Rows are points. Any point is a mix of the corners, with weights that add up to 1. It lies inside the corners' shape when no weight is negative. Is each point inside? If not, which corners have a negative weight?
(in the rows, 128 means zero)

Corners:
(1): [158 118 152]
(2): [169 159 133]
(3): [74 96 60]
(4): [141 186 155]
Points:
[ 99 124  99] => outside (2)
[155 127 143] => inside
[107  99  92] => outside (4)
[ 83 103  70] => inside
[ 94 122  78] => outside (1)
[131 115 108] => outside (4)

Corners:
(1): [125 144  81 155 145  90  96  75]
(2): [148 119 168  94 144 134 102 249]
(3): [ 87 221  94  91 102 175  80 181]
(4): [122  75 136 123 129 122 169 102]
(5): [127 162 197  70 132 101  98 153]
(6): [162 184  90 218 116 170 109  73]
(7): [120 168  54 182 111 113 197 104]
(8): [158 125 114 106 143 172 185 115]
(9): [188 137  77 170  75 143  89 183]
Points:
[129 155 132 119 134 149 120 129] => outside (7, 9)
[132 161 104 121 123 127 134 158] => outside (4, 6)
[110 137 152 104 143 108  77 146] => outside (7, 8, 9)
[123 171 107 114 119 158 121 144] => inside
[132 170  99 142 111 143 111 122] => outside (2)
[152 158 101 165 127 130 125 134] => outside (3, 4)
[130 158 169  90 129 112 108 148] => inside
[145 151  82 157 109 149 131 139] => outside (5)
[126 162 111 124 114 141 116 153] => inside

Corners:
(1): [120 165 117 174 110 182 142 129  49 148  79  84 133 142]
(2): [107  95 125  96 100 105 102  54 176 115 146 143 140 158]
(3): [174 172  93 147  83 146 137  69 180  82 225 105 134 105]
(4): [150 170  87 110  28 108 200 131 112 165  73 158 100 182]
(5): [148 146 145  89 153 136 110 135 132 116  91 196 115 153]
(6): [143 104 119  99 103 115 104  93  84 129 130 129 142 105]
(7): [172 177  58 154 102 114  81 156 126 156  89 188 169 141]
(8): [181 120 164 182 123  86 111 123 156 116  72 186 106 142]
(9): [ 89 131 129 127 160  81 107 147 166 136 128  81 110 122]
(10): [131  99 128 119 128 134 146 121 123 193 157 163 134 147]
(11): [ 84  73 180 141 127 109 151  78 148 122 146 137 202 119]
(12): [ 98 161 169 121  57 145 146 142 111 117 179  58  97 110]
(13): [110  97 139 115  89 147 122  66 159 104  98 164 116  68]
(14): [ 88 165 109 159 110 102 130 136 109  89 170 105  83 146]
(15): [ 99 103  61 111 163 134  83 249  62  86 124  87  79 184]
Points:
[126 124 117 123 120 129 126 136 118 136 134 133 120 144] => inside
[115 120 120 128 121 120 118 127 127 121 127 127 132 140] => inside
[130 138 125 117 100 125 131 118 117 119 155 107 103 141] => outside (7, 11, 13)
[135 118 118 115 107 122 114 110 101 127 128 128 133 121] => inside

Corners:
(1): [184 136 148  97 149 156 164  64 109 105 124 146 203 125 116 136 135  95
 118 139]
(2): [ 99 113 130 115 115 164  96 146 173 105 113 183 100  96  86 115 135 182
 175 192]
(3): [ 94 137 129 140 125 125 107 153  89 182  98  91 123  55 141 112 172 140
 101  69]
(4): [172  87 150  68 131 151 152  77 176 146 190  67 147 129 138 101 164 133
  44 115]
(5): [112 123  97 108 134  88 205 205 123 206  42 144  90 137 226 103 161 191
 103 102]
(6): [ 98 164 112 110 147 154 134 129 119 138 162  68 148 128 123 149 116 125
 112 104]
(7): [107 126  83 126  82 105  93 102 118  72 155 162  75 134  95 119 122 203
 159  81]
(8): [122 173 129  82 110 109  85 136 129  74 164 184 139 145 116 106 127 183
 167 158]
(9): [117 101 144 165 141 131 132 124 136 140 151 124 161 171 145 127 126 142
  66 132]
(10): [130 119 156 164 167 124  95 133 109 124 136 160  89 159 105 134 117 176
 228 128]
(11): [145 112 130  96 142 125  70 130 165  96 124 151 138 174  61 135 117 170
 188 113]
(12): [177 120 126 142 124  91 171 139 158 104 154  81 153 104  89 108 131 117
 106  96]
(13): [163 110  80 156 174 147  65 126  97 107 132 171 124  77 118 138 164 204
 161 174]
(14): [138 115  96 107 149  74  87  87 183 104 107 168 105 140  54 160 163 115
 198 133]
(15): [125 157 115 128 160 124 136 171 177  93 118 139 135 108 171  97 108  90
 133 112]
(16): [140  74 119 125 100 111 153 181 178 136 158 103 165 126 180 131  48  89
 137 135]
(17): [152 124  91 111  92 173 151 179  93 172  74 130  80 120 153 127 148 100
 132 120]
(18): [149 145 131 106 104 164 158 183  42 172  98  98  73  59 192 179 203 156
  78  88]
(19): [123  88 104  99 166 116  86 124 111  74 130 180 102 101  45 139 140 124
 178 123]
(20): [153 100 177 106 146 127 160 112 140  98 130   7 180 135 141 101  94  88
  76 135]
(21): [123  61 119 119 133 174 147 137 155 115 149  81 172 134 169 125 157  90
 144 125]
Points:
[140 126 146 114 138 110 132 134 147 118 124 140 134 121 118 116 133 144
 128 130] => outside (6, 7, 13, 17, 21)
[139 124 115 112 116 139 140 140 132 135 121 117 128 124 144 123 139 132
 114 121] => outside (10, 19)
[139 127 125 110 123 135 140 138 125 129 125 121 131 116 138 120 132 145
 107 122] => outside (10, 14, 21)
[156 118 131 116 128 146 127 116 123 122 135 106 133 125 129 125 152 128
 119 114] => outside (2, 5, 6, 16, 19)
[121 117 105 111 131 118 112 136 129 122 144 117 121 122 145 127 140 159
 116 109] => outside (1, 2, 10, 12, 17)

Corners:
(1): [163  91 174 123 109 133 118 123  94 166  97 105 127 135 129  58 127 138
 153 111]
(2): [ 67 102  81 129 180 161  97 142 121 159  94  53 119 150 191 121  96  88
 107  41]
(3): [122  96 118 115 106 142  81 112  69 114 151 121 167 163 119 142 107  59
 163  79]
(4): [214 136 101 100 136 137 132 148 110 136 152 135 177 118 112 138 111 175
 123 126]
(5): [109 140 161 112 129 174 117 144  99 112  84 108 137 112 141 123 105 118
 132 156]
(6): [113 134  88 222 144 157 120 164 123 139 153 116 127 118 116 134 115 104
 172  97]
(7): [134 115 109 140  57  90 132 131 142 137 170 163 141 118 122 129 144 193
 148 131]
(8): [105 159 112 156 141 227 150 144 152 126 181 149  78 137 140  85 114 109
  90 118]
(9): [155 162 163 147 102 148 160 135 113 119  90 144 113 196  81 110 154 145
 121 141]
(10): [154 249 174 150  75 102 216 112 125 139 131 143 112 138 158  66 137 162
 115 153]
(11): [ 83  87  91  99 165 152 127  64 121 174  80 126  97 150  97 160 152 149
 104 157]
(12): [159 133 124 194 155 159 134  98 157  87 113  92 139 165 135 173 151 105
 156  99]
(13): [129 107 118 132  90 182 150 120 193 111 161  83 217 135 132 106 169 122
 135  82]
(14): [ 96 138 126 119 120 145 107 103 137 128 182 106 154 151 167  96 150 134
  51 173]
(15): [ 88  79 139  86 140 153 150 131 117  73 157 130 108  74  97 175 185 212
 110 200]
(16): [227 165  67 102 168 147 136 136  78 105 119 162 108 115 199 120 151 114
 122 132]
(17): [ 94 132  71  67  77  89 152 143 147 143 135  82 147  92 158  54 144 172
 126 155]
(18): [172 170 142 145 122 135  89 177 138 119 142 134 125 191  94 158 154  87
 197 112]
(19): [135 140 114 104 149 130 100 137 127  88  83 143 170 136  66 144 148 158
 197 141]
(20): [107 130 172  98  86 161  78 108 152 118  96  98 130 170  65 139 178  83
 129 108]
(21): [150  94 130 114 206 177 167 121  97 116 114 133 133 126 100 128 105  83
  89 119]
Points:
[135 138 125 128 121 139 131 125 117 131 128 123 123 140 131 120 135 128
 128 127] => outside (13, 19)
[142 158 137 148 111 143 127 138 135 113 136 124 143 151 105 127 128 116
 145 126] => outside (1, 2, 11, 13, 15, 16)
[125 109 100 135 125 153 118 139 117 150 142 114 132 145 157  99 121 100
 130  96] => outside (4, 10, 12, 15, 19, 20)
[132 135 122 137 126 148 124 134 122 125 133 121 133 141 124 123 137 121
 136 124] => inside
[135 129 124 111 123 144 132 127 124 126 128 119 136 136 128 117 140 136
 126 130] => outside (6)
[138 112 117 114 131 153 122 129 124 122 123 123 136 138 115 132 136 127
 139 115] => outside (6, 10, 14)
[129 108 105 120 133 152 109 117 131 133 121 107 156 143 126 134 140 112
 137 109] => outside (8, 9, 10, 15)
[131 121 121 126 132 152 119 129 119 123 121 119 136 145 118 132 136 123
 136 121] => outside (10)
[154 136 135 116 125 137 134 121 116 122 120 128 142 141 128 127 141 134
 128 126] => outside (6, 8, 17)

Corners:
(1): [136 215 209 120  79 162  91 148  73 154 127  86 120  54  89 104 124 180
 103  91]
(2): [131 118 138  85 220 103 129 131 193 145 167 144 120 123 159 145  79 140
 124 130]
(3): [126 160 232 103  23 166 106 140 125 104 153 161 150  98  76  72  95 149
  84  82]
(4): [188 149 123 110 167 152 154 128 169  97 125 130 129 145 134 144  65 148
 110 191]
(5): [139 135 179 152  54 176  51 141  98 120 144 109 139 130  76 103 114 151
  77  82]
(6): [124  77  99 126 159 128 194  77 137 112  88 117  90 154 133 200 172 103
  14 171]
(7): [ 69 109  67 161 119 160 137 108 133  94 113 118 116  79 137 177 202 155
  89 154]
(8): [113 195 191 126  26 142  62 168 134 139 191  94 165  54 107 107  78 132
 114 124]
(9): [ 84 170 226 109  31 146  38 131 110 140 138 123  89 137  96  94  94 124
 119  88]
(10): [103 203 165 104  39 137  65 113 137 140 165 137 115  96  56  98 132 113
  85  72]
(11): [128 104  66 133 134  92 152 104 142  57  93 150  98 110 122 173 129 145
  85 136]
(12): [153 166 193 143  74 174  82 148  84 182 134 101 118  85  80  72  95 110
 142 102]
(13): [152  85 107 100 221  71 142  69 141 115 135 100 128 154 100 139 133 136
 149 165]
(14): [174 132 106 151 195  98 143 145 158 127 149 164 118 159 128 189 136 156
 150 143]
(15): [135 124 121 135 150  84 130  95 176 118  95 140 190 157 140 128 128 132
 110 121]
(16): [128 117  70 148 199 133 164 120  80  84 112  62 125 188 135 205 140 113
  67 147]
(17): [114  88  82  88 148 124 123  86  98  58  52 135 110  95 117 224 213  89
 111 150]
(18): [164 101  65 115 132 122 152  84 146 153  78 106 116 132 103 176  85 135
 168 140]
(19): [207  98 138 108 176  85 175  54 154  88 201 139 126 155 154 165  95 111
 126 147]
(20): [160 117 104 135 162 110 146 165 172 106 125  95  97 168 163 132 153 150
 126 158]
(21): [157 106  70  82 160  90 164  95 135 152 134 164 146 171 155 167 109 178
 149 210]
Points:
[138 155 153 131  99 142 107 137 136 135 149 118 129 122 121 119 107 147
 123 120] => outside (6, 11, 13, 17)
[140 124 120 120 146 116 130 117 138 110 131 126 125 127 121 147 133 137
 108 140] => outside (9, 18)
[138 122 117 121 147 118 133 115 138 115 125 118 125 139 126 151 131 135
 109 141] => inside
[137 124 134 132 133 126 113 125 159 129 123 137 114 140 105 125 119 143
 119 121] => outside (1, 8, 16, 17, 19, 21)
[123 137 144 122  92 146 114 107 100 109 139 114 119 105 102 138 134 132
  90 140] => outside (2, 14, 15, 18, 20)
[161 137 151 114 149 123 132 119 142 134 146 127 125 155 117 130  98 139
 113 129] => outside (7, 8, 11, 17)
[131 148 160 119 104 131 102 122 128 125 138 126 115 128 110 130 113 135
 115 120] => inside
[144 114  95 129 161 113 135 103 148 107 120 116 127 136 119 162 131 118
 109 137] => outside (1, 3, 9, 21)

Corners:
(1): [139 106  76 124 157 160 192 138 136  87 124  68  59 151 125  80 119 173
 163  85]
(2): [142  79 134 167 131 121 119 151 115 123 107 145  69 140 153 142 163 119
 166  91]
(3): [ 51 147 129  98 124  80 126 168 105 161  97 150 157  78 123 115  66 105
 151 166]
(4): [153 183 117  73 172 137 207 115 175 104 128 117  87 210  77  85 127 146
 213  52]
(5): [140  79 172 117 131 140  96 117  58 134 127 119 115  84 124 162 112 167
 146 133]
(6): [122 103 190 151 124 130  63 123 147 112 136  83  87 141 115 206 128 133
 108  91]
(7): [128 144 193 156 111 166 142 140 127 102 137 183 105 143 149 161 163 177
 105 112]
(8): [ 98  74 145 126 129  88 166 131 169 164  65 212 161  76 109 142  61  84
  94 141]
(9): [157 126 124  95 202 145 168 139 156 114 130  61  89 148 132 124 141  89
 162 119]
(10): [201 176 178 208 181  88 112 116 127 113 122 151  57 187 124 106 150 186
 121 157]
(11): [126 149 174 139  92 105 136 148 111 129  46 169 224  48  60  80 105  99
 100 166]
(12): [129 174  99  97  75 152  81 143 175 179  70 188 207  45 126 126  92  89
 129 155]
(13): [137 130 175 167 142 147 106 133 101  53 179 153  99 147 127 106 116 127
 137 103]
(14): [119  96 123 133 109 115 119 150  78 122 188 120 140 135 125 145 147 122
 117 157]
(15): [152 189 105  86 146 155 216 115 133 140  97 153  92 152  87  69 121  84
 110 114]
(16): [111 138 129 115 149 138 125 190 158 192  91 187 161  39  87 102 137 107
  85 112]
(17): [107 147 152 109 152 169 179  92 195 159 155  83  75 160 104  69 128  89
 181 117]
(18): [104  89 164  50 137 129 144 117 171 108 101  89  86 110 147  93 137 164
 114  78]
(19): [125  75 144 109 126 135  66 156 121  81 150 123  83 118  95 153 161 167
 160 152]
(20): [101  98  87  52 164 210 147 111 115 153  95  84  91 165 111  66 144  95
 133  81]
(21): [ 99 150 127 158 145  97 162 123 110 118  63 179 204  42  57 139 148 107
 132 145]
Points:
[109 129 134 121 140 141 147 123 143 117 129 124  99 138 126 120 122 121
 129 125] => outside (2, 4, 5, 11, 16)
[114 120 146 108 139 132 144 127 147 129 115 125 110 120 118 108 122 123
 136 115] => inside
[127 125 145 117 134 140 134 133 137 128 119 132 108 128 116 116 125 128
 134 119] => outside (21)
[125 130 144 123 138 133 131 129 137 125 111 127 119 117 108 133 128 118
 129 117] => inside
[126 140 123 103 142 142 162 129 132 134 105 137 110 130 105  99 120 110
 129 117] => inside

Corners:
(1): [ 48  98  90 121 129 174  76 122 127 195 157 141 176 190 164 104 155 172
 128 161]
(2): [137  90 165 146 130 166  75 106 135 118 125 111 131 202 159 113  84 144
 177 113]
(3): [125 141 144 114 160  99 146 178 112  70  91  74 105 124  97 187 170 127
 113 141]
(4): [154  77 142 152 125 148 126 154 126 168  86 123 100 120 113 157  83 152
  68  73]
(5): [149 196 143 128 149  68 108 141 181 138  81 165 125 131 159 130  69 130
 101 153]
(6): [ 46 170 140  92 117 116 143 144 164 112 162 126  73 196  80  76 142 102
 129 109]
(7): [156 100 114 150 121  66  88 172 155 146 171  88 133 174 165 182 120 109
 112 142]
(8): [119 187 167  70  86 164  81  98 196 175  83 125 200 168 141 142 117  79
 174  64]
(9): [125  94 124 157 103  84 102 183  93  86 118  93 156 104 146 121 131 111
 150 124]
(10): [184 152  51 198 180  98 143 123 169 149 134 130 147 126 108 100  83 172
  82  53]
(11): [173 171 112 154 141 164 161 172 138 142 104 182 158 139  91  80  83 183
 165  78]
(12): [ 79 180 172  90  90 146  83 149 146 101 136 110 153 133 114 147  73 103
 180 152]
(13): [121 117 112 148 133 131 144 120 112 134 161 171 186 189 109 168 183  73
 185  75]
(14): [189  89 146 152 114  79  88 122 113 114 183  70 182  87 171  96 129 130
  89 177]
(15): [124  87 134 133 110  88 144 153 107 108 134  73  87 131 191 136  69 142
 132  89]
(16): [114 146 152 103 155 123  65 120 114 143 160  66 112 126 173  71  84 129
 106  86]
(17): [ 90 157  79 168 132 140 180 151 153  85 137 128  96 139 132  97 133  72
 105 115]
(18): [122  66 100 149 155  47 176 147 133 148 103  92  56 109  97 128  93  95
 129 116]
(19): [187 211  99 135 121  98 102 148 128 133 104 192 138 113  79 136 158 189
 188 161]
(20): [197  72  36 141 146 174 152 144  89 109  84 134  91 117  72 175 137  98
  82 100]
(21): [ 68  70 163  78 133 130 141 184 189  80 116 115 100 108 161 168 147  97
 118 148]
Points:
[145 130 107 150 140 117 130 142 134 138 124 130 124 143 115 129 109 147
 118 117] => outside (8, 9, 16, 21)
[123 132 141 131 123 126 116 143 156 128 134 125 135 162 143 137 113 132
 138 119] => outside (9, 16, 18, 20)
[116 136 134 116 125 121 122 142 147 127 116 115 130 145 123 135 125 111
 137 110] => inside
[137 136 122 133 125 129 112 129 138 143 114 122 130 132 131 107  91 137
 126 108] => outside (3, 7, 13, 21)

Corners:
(1): [ 83  67  40 130  57 139 152 113 208 169 155 196 125 130  76  59 121 103
 109 156]
(2): [ 61 133  93 121 122  73 133 193 118  53 155  67 111 155 145 153 156 158
 136 114]
(3): [115 107  71  90 163  86 191 174 129 118  99 156 158  72 145 182 172 137
 138  69]
(4): [118  91 144 149 105 140 130 141 142  99 112 109 140 101  58  84  66 177
 129 107]
(5): [167 196 151 107  76 104 167 124 127  74 109  76  98 191 153 162 125 141
 139 146]
(6): [157 178 146  72 109 143 132 130  94  61  76 101 184 190 160 174 148 163
 135  40]
(7): [180 170 140 111  98 114 156  98 125 111 134  97 171 202 105  66 126  85
 147 134]
(8): [167 122 105  89 138 125 180 145 165 148 168 183  85  94 115 175 148  87
 116 157]
(9): [126 119 124 164 100 152  98 171 134 103  96 167 145 141 164 129 166 128
 100 115]
(10): [169  89 161  81 120 151 139 164  91  97  75 202 189 142 145  73 101 127
 111  57]
(11): [167 114 112 172  68 118 102 182 157 136 155  94 114  69 177 181 130 121
 109 154]
(12): [118 114 101  91 129 115  99 149  77  86 111 176 153 114  65  57  79 163
  83 126]
(13): [182 135 144  94 112 170 115 126 133 142 113 100 124  99 156 172 156  85
 147 177]
(14): [170 163 144 110 169 164 114  94  93  82 133 113  70  78 118  80 106 130
 110  79]
(15): [ 45  99  84  82 166  72 204  98  72 141 172 162 103 113  87 142 114 152
  86 130]
(16): [123 156 157 141 139 132  81 171 166 163 135 168  81 148  76  98  86 142
  81 137]
(17): [184 111 136 104 151 186 128  73 156 102  93 133 164 196 178  56 110 116
 170 122]
(18): [167 159 104 126  75 173 114 137 111 142 171 128 103 156 176 115 141  91
 161 161]
(19): [160  99  42 119 155 196 214 142 184 159  99 216 171  60 158 149 111  95
  90 137]
(20): [145 153 133 147 104 128 119  96 189  91 112 143 160 128 172 112  77 128
 144 137]
(21): [169 135 156  80 119 105 186 142 173 130  94 176 166  72  95 121 154 165
  99 122]
Points:
[140 122 114 111 109 126 148 137 135 106 117 148 154 141 135 113 123 134
 126 120] => outside (13, 14, 16)
[145 116 103 115 109 143 156 122 145 115 103 151 157 116 130 111 119 127
 114 118] => outside (2, 8, 16, 18)
[ 98 110  85 114 136 136 146 137 144 133 128 166 139 132 123 133 122 133
 120 126] => outside (5, 7, 10, 11, 14, 21)
[144 140 128 122 122 137 124 136 134 117 128 136 117 122 127 117 115 131
 115 119] => inside
[139 124 116 123 109 123 137 146 144 117 129 133 132 115 137 131 129 132
 118 129] => inside

Corners:
(1): [ 49 164 146 206 160 121 123  85  61 111 144  71 164 155 168 148 106 156
  77  71]
(2): [ 78 147 118 166 163 120 140 122  82 123 106  95 123 155 151 128 122 192
  67 131]
(3): [140 147 154 184 176 134 156 111  83 142 158 121 112 144 199 126  99 124
 110 120]
(4): [135 131  74  64 227 186 141 214 130 163 120  52 140  88 109 126  73 104
 142 165]
(5): [118 129 181  88 172 145 149 210 138 129 164  89 124 128 110 170 102  83
 116 136]
(6): [ 89 117 115 148 144 183  80 127  94 155  88 127 131 162 146 141 129 160
  81  93]
(7): [122 158 135  99 162 167 128 146 142  91 130  88 107  95  72 108  74 136
 114  91]
(8): [123 103 167  95 158 174 145 179 107  94 127  76 105  97  81 139  33  90
 130 182]
(9): [ 73 157 116 191 134 118 153 103  80 129 129 162 177 182 102 127 137 132
  72  74]
(10): [131 140 118 129  60 119 170  94 154  62 109 131 162 115 204 101 204  45
 186 170]
(11): [ 46 148  78 133 134 126 128 113 144 133 131 157 121 115 127 139 119 141
  96 152]
(12): [155 112 119 146 131 129 189 105  77 183 129 111 142 116 150 157 106 146
  61 106]
(13): [156 145  89  99 174 175 126 189 117  99 127  94  86  95  87 175  39 111
  87 139]
(14): [135 129 132 142  83 132 172 147 106  65 155 161 133  97 172 131 214  88
 206 160]
(15): [154 126  68 188  43  97 171 153 167  99 132  87 172 109 219  93 153  90
 188 189]
(16): [ 40 129 174 165 150 117 185 133  65 113 136 130 144 135 206 144 107 134
  84  76]
(17): [106 155 111 153 108 169 140  70 125 110 147 167 177 160 154 124 134 159
  75 127]
(18): [ 97 127 126 129 172 170 166 209 118 142 135  70  98  37 145 131 105  98
  62 142]
(19): [127 132  68  43 145 163 127 195  82  96 190  99  71  83 114 107  89  79
 122 178]
(20): [185 100 122 146 123  61 148 108 153  66 167 141 183  99 216 115 191  91
 194 174]
(21): [121  92  70 171 114 148 155 104 157  84 141 131 135 131 164 138 208  90
 151 133]
Points:
[103 127 120 138 132 135 146 133 114 111 133 117 142 122 149 125 133 119
 118 136] => outside (3, 13)
[117 125 114 140 131 137 155 142 117 113 134 122 135 119 152 131 133 109
 123 147] => outside (1, 7)
[105 132 128 131 160 150 139 140 104 121 143 112 127 124 128 142 108 129
  96 118] => outside (10, 15)
[123 130 119 138 127 137 157 136 105 112 141 123 133 115 148 133 137 115
 125 133] => inside
[111 142 112 147 140 135 139 126 117 104 140 123 143 135 159 131 133 121
 124 126] => outside (8, 12, 18)
[122 136 128 132 144 142 150 154 106 113 137 102 132 112 148 131 116 112
 116 134] => outside (11, 21)
[105 132 114 137 137 140 142 138 115 115 132 118 136 120 145 132 128 124
 109 133] => outside (3)

Corners:
(1): [136 129 131 204  99  50  91 100 125 117 140 162 112 142  44  77 153  50
 196 147]
(2): [102  86 107 148 102 118 127 102 143 152 115 158 109 106 158 100 242  84
 157 155]
(3): [152 150  94 119  77 133 137 108 162 185 131 175 121 127 221 101 167 104
 174 130]
(4): [165 135  77 166  97 116 158  78 150 131 138 187  77 152 154  83 231  90
 132 115]
(5): [ 66 137  89  68 113 171 119 112 161 133 188 137 172 125 126  89 160 130
 156 119]
(6): [ 92 165 200 107 110 135 149 199 125 169 149 120 141 139  62 156 107 143
  91  96]
(7): [163 116 150  77 108 183 101 122 140 169 108 135 174 148 177 158 109 177
 142  63]
(8): [139 120 102 192 143 149  98  90 171 175 177 140 116 112 142  94 172  86
 198 153]
(9): [ 79 195  87 186 118  64 128  95 121 169  95  86  62 129 112 123 161 115
 164 144]
(10): [ 77 174 114 161 121 105 175 111 146 137 133 127 125 146 105 191 115  86
 174 114]
(11): [128 143  97 108 178 150 122  89  77 163 171 171 162 109 173 132 159  88
 122  96]
(12): [116 170 152 134 154  99 142 242 123 124  54 156 138 172  81 137  95 125
 154  81]
(13): [139 102 128  88 117 124 143  93 163 110 117 146  90  60 117  66 157 109
 172 165]
(14): [141 150 161 137 111 130 105  79 175 114 139 143 128 131 198 128 174 157
 134 180]
(15): [164 183 116  96  95 167 142 179 142 152  76 144 181 106 127 151 124 170
 117 111]
(16): [160 157 139  63 141 142 140 122 150 203 113 161 185 150 141 149 139 198
 153 136]
(17): [125 162 134  61 127 168 118 134 149 169  93 153 150 137 124 100 120  81
 115 129]
(18): [ 77 175 122 124 118  75 161 101 181 174 115  54 167 121 144 154 140 130
 126  94]
(19): [122 159 166 145 115 109 189 185  92 140  94  79 174 170 109 139  82 147
 130 145]
(20): [136 190 163 119 128 186 144 125 105 152 112 149 160 115 142 120 185 120
 173  97]
(21): [ 34 151 169 194 120 105 192 164 110 148  12 141 153 122  52 111  77 135
 103 125]
Points:
[115 145 135 131 121 128 138 126 135 152 117 136 139 133 125 122 142 121
 149 122] => outside (15)
[125 152 134 109 120 133 136 137 132 150 109 142 144 128 131 117 143 131
 139 119] => outside (8, 10)
[ 94 136 118 127 119 119 129 115 152 164 133 128 116 123 144 117 168 142
 136 122] => outside (1, 10, 15, 17, 19, 20)
[118 146 121 120 119 142 142 122 141 148 123 146 134 124 139 115 152 125
 148 129] => outside (1, 18)
